Rows are points. The points of each table are mixes of a few directions, plus a little noise. Count the directions of each table, and those that both share. Where both have some left over, give the other angles between the two spaces (their principal angles), to ten degrees, smallest first.
(in the rows, 128 means zero)

First (5 x 2):
[[161 124]
 [ 89 133]
 [ 56 136]
 [150 125]
 [184 121]]
Second, 4 rows:
[[159 124]
 [ 55 136]
 [117 129]
 [180 122]]
Directions: first 1, second 1, shared 1

First (6 x 4):
[[129 127 130 125]
 [118 140 108 158]
 [123 134 118 143]
 [154  95 182  48]
 [102 162  74 209]
 [142 110 157  85]]
Second:
[[129 128 127 127]
 [144 131 118  86]
 [147 131 116  82]
 [134 130 124 112]
 [139 130 120  98]
 [ 87 120 155 234]
 [154 132 111  62]
 [ 89 121 151 225]]
Directions: first 1, second 1, shared 0; angles 50

First, 7 rows:
[[109 140 101 114 108 188]
 [108 139  95 108 114 201]
 [132 123 152 153 122  69]
 [ 98 108 104 128 149 135]
 [ 91 140  99 127  89 180]
 [167 119 157 128 163  81]
 [190 127 188 140 151  41]]
Second, 9 rows:
[[192 109  35 139 121 110]
 [ 98 137 172 123 131 137]
 [166 116  73 135 124 117]
 [152 121  94 132 126 121]
 [190 110  38 139 121 111]
 [ 98 137 171 123 131 137]
 [ 84 141 192 120 133 141]
 [ 58 149 228 115 136 148]
 [114 132 148 125 130 132]]
Directions: first 3, second 1, shared 0; angles 80

First (8 x 9):
[[115 191 132  90 131 166 169  95  91]
 [164 120 153 161 141 156 108 183 105]
 [121 137 186  79 148 140 102  94 131]
 [110 166  71 164 109 111 157 131 145]
 [141  60  95 152 113 102 129 151 132]
 [150  67 134 131 128 123 115 148 118]
 [135 101 161 114 138 125 100 126 134]
 [ 88 181  90 135 115 101 145  95 166]]
Second:
[[123 151 132 147 158  87 112 203  73]
 [136  88 125  81  86 196 158   7 196]
 [123 139 127  99 156 133 113 140  85]
 [123 144 114 105 151 154  98 117 122]
 [129 128 119 137 118 145 121 105 167]
 [127 136 129 148 133 108 124 159 119]
 [132 115 145 150 111  91 159 155 113]
 [131 123 131 158 111 111 139 138 149]]
Directions: first 4, second 3, shared 1; angles 60, 60

First, 8 rows:
[[133 139 130 137 120 126 131 123 128 127 117]
 [ 98 176 194 124 154 170 133 117  94 172 115]
 [143 153 121 130 124 131 133 126 135 135 117]
 [111  59 107 103 147 118 114 149 134 111 173]
 [148 161 121 138 115 128 135 121 135 132 109]
 [136 107 116 152 103 102 126 124 131 101 120]
 [100  63 120 102 153 125 115 147 125 118 171]
 [155 166 114 141 109 125 138 119 141 129 104]]
Second:
[[141 105 102 120 165 147 110 103 151 231   7]
 [116 121 143 116 112 119 128 148 115 127 157]
 [136 153 123 142 138 138 138 115 133  77 159]
 [143 163 132 135  96 117 138 134 127 125 129]
 [129 158 140 116 112 130 136 144 121 134 152]
 [123  88 126 139 109 102 119 130 124 134 103]
 [130 128 121 134 147 138 129 115 134 110 131]
 [137 173 128 125 142 150 140 122 133 106 156]
 [125 143 142 123 103 119 134 146 118 118 159]
 [111  89 130 126 140 124 119 130 123 118 139]
 [117  86 122 132 144 124 117 121 129 128 114]]
Directions: first 3, second 4, shared 2; angles 80
